Rows are points. A path goes straight from each point to the next, and from the last back to the first. The post is the endless flat space through its rows: a point in 2 columns, a line in 3, a plane in 4, and so on, so that a path can go around it. Count how often the path circles the post. Going back the other way cancels.

Post, one row:
[[12  6]]
Path (21 x 2):
[[ 12  33]
 [ 60  -7]
 [ 15 -16]
 [-36   4]
 [-40   4]
 [-15 -19]
 [-14  26]
 [ 33  23]
 [ 33   0]
 [ 10  -7]
 [ 52   4]
 [ 34  -5]
 [ -6 -33]
 [-41  30]
 [  2  38]
 [ 47  14]
 [ 18 -17]
 [-23 -22]
 [ 13  -8]
 [  3 -10]
 [-10  14]]
Times around: 3

Post, 5 rows:
[[  3  -6   0 -10   1   7]
 [  1   2  -5 -12   3  -7]
 [ 15  16 -17  19  -4  -5]
 [ -1 -22 -25  18  -2 -22]
 [  0   5   5  -5  14  10]]
Path:
[[  4 -16  -4  16  -7 -33]
 [ -3  -3 -23  -2 -13 -32]
 [  9  42 -17 -23 -10 -18]
 [  5 -25 -27 -11   2   1]
 [  3   3   1  -9  40  -7]
 [  8  -1   1   3  11   0]
 [ 12  13  12  -6 -15 -13]
 [-13 -23  -3  24  -6   3]
 [ -2 -16 -18  17   5  10]
 [ 18 -12 -37 -14 -12 -11]
 [ 13 -20  -3  -1   7   7]
 [ 17   6  -7 -14 -25 -11]
 [  1   9  19 -16  -4  32]
 [ -5 -22 -20  11  -8  -3]
 [-22 -60 -37   2  12 -21]
 [ 11 -12 -22  33  19 -12]
 [ 18  18  33 -15  -6  17]
 [ -4   2  -5  -4 -16 -14]
 [  2  -7  -8  -2  -8  15]
 [ -4 -14 -33 -14  14 -14]
 [ 20  -3 -15  17  10  21]
 [ 26   4  -8  -4  -9 -20]
 [ -6  -6  -3   1  13 -24]
 [ -1  24   8   1   4   5]
 [ -1  13 -21  11  13  20]
 [ 12   5 -28  31  23  -3]
 [ 15   6  -2  -1   5  -3]]
Times around: 5

Post (8 x 9):
[[-19  -2  14   9  -7  -1 -28  19   0]
 [-29   0  -8 -27   5  11  32  20  -7]
 [-14  -6   1  25 -12 -12  -5   6   3]
 [-12  14  -3 -19  38 -15 -12 -32  31]
 [  9  14  13  47  23 -10  -1  22 -18]
 [ -7   4 -14  -4 -10  10  -9  10  -8]
 [ -6  -7   0   3  22   5  -9  -2  11]
 [ -6  10  16 -11  20   4 -12 -47  25]]
Path (30 x 9):
[[-18   5   9  -3 -20  45  10 -23   7]
 [ -5  24  11  -7  26  12 -27 -24   1]
 [-33 -24 -27 -18 -13  -7  -5  50 -22]
 [  0  18   7   7  -6 -29 -29   6   1]
 [-19   5  27 -14   6  -5 -41   5   6]
 [ -1  -2   4   3   9   8   2  -8 -21]
 [-25  -5  -8 -10  26  -8 -51  19  18]
 [ -7  13   9  49   3 -10 -46  -8  25]
 [  1   6   6  15  -8  14  -6  -3   5]
 [-20 -20 -18   0  50   1  27   2  26]
 [-33 -44   6 -13  27  21   0  19  14]
 [-21  -6   2  -8  -9 -12 -29 -10  16]
 [  9  13   3   6   4   0 -14  22 -20]
 [-10  12   4  -5  -8  13  10  15 -13]
 [-17   6   0 -12  31   3 -17 -12  26]
 [-26  -2  -3  14  45 -28 -33  28  17]
 [  3 -15 -15  33  14 -12  60 -36  -1]
 [ -5 -24  -3 -16  14 -13  -6  -9  19]
 [  5  11  13  25  -4  -3 -22  10  -7]
 [ -2 -19  21  -7  52   8  -1  -6  17]
 [  5  24   3   6   6  17 -18  -1 -25]
 [-16 -18  -7  38  20  -1 -18  18   8]
 [-49 -18  -5 -32 -15  11 -42  18  35]
 [  7   3  12   8   6   9  26  26 -10]
 [  3  -9   5  15  33  -8  -9  32 -10]
 [ -3  16 -13 -12   1   1 -27 -26   3]
 [-11   6  15  28   9   1 -38  14  -5]
 [ -4  54  11 -26  11  21 -28   1 -15]
 [  9  17   1  29 -14  -8 -26 -15  17]
 [ -9  -9 -34   5  -6 -20 -19  24  26]]
Times around: 0
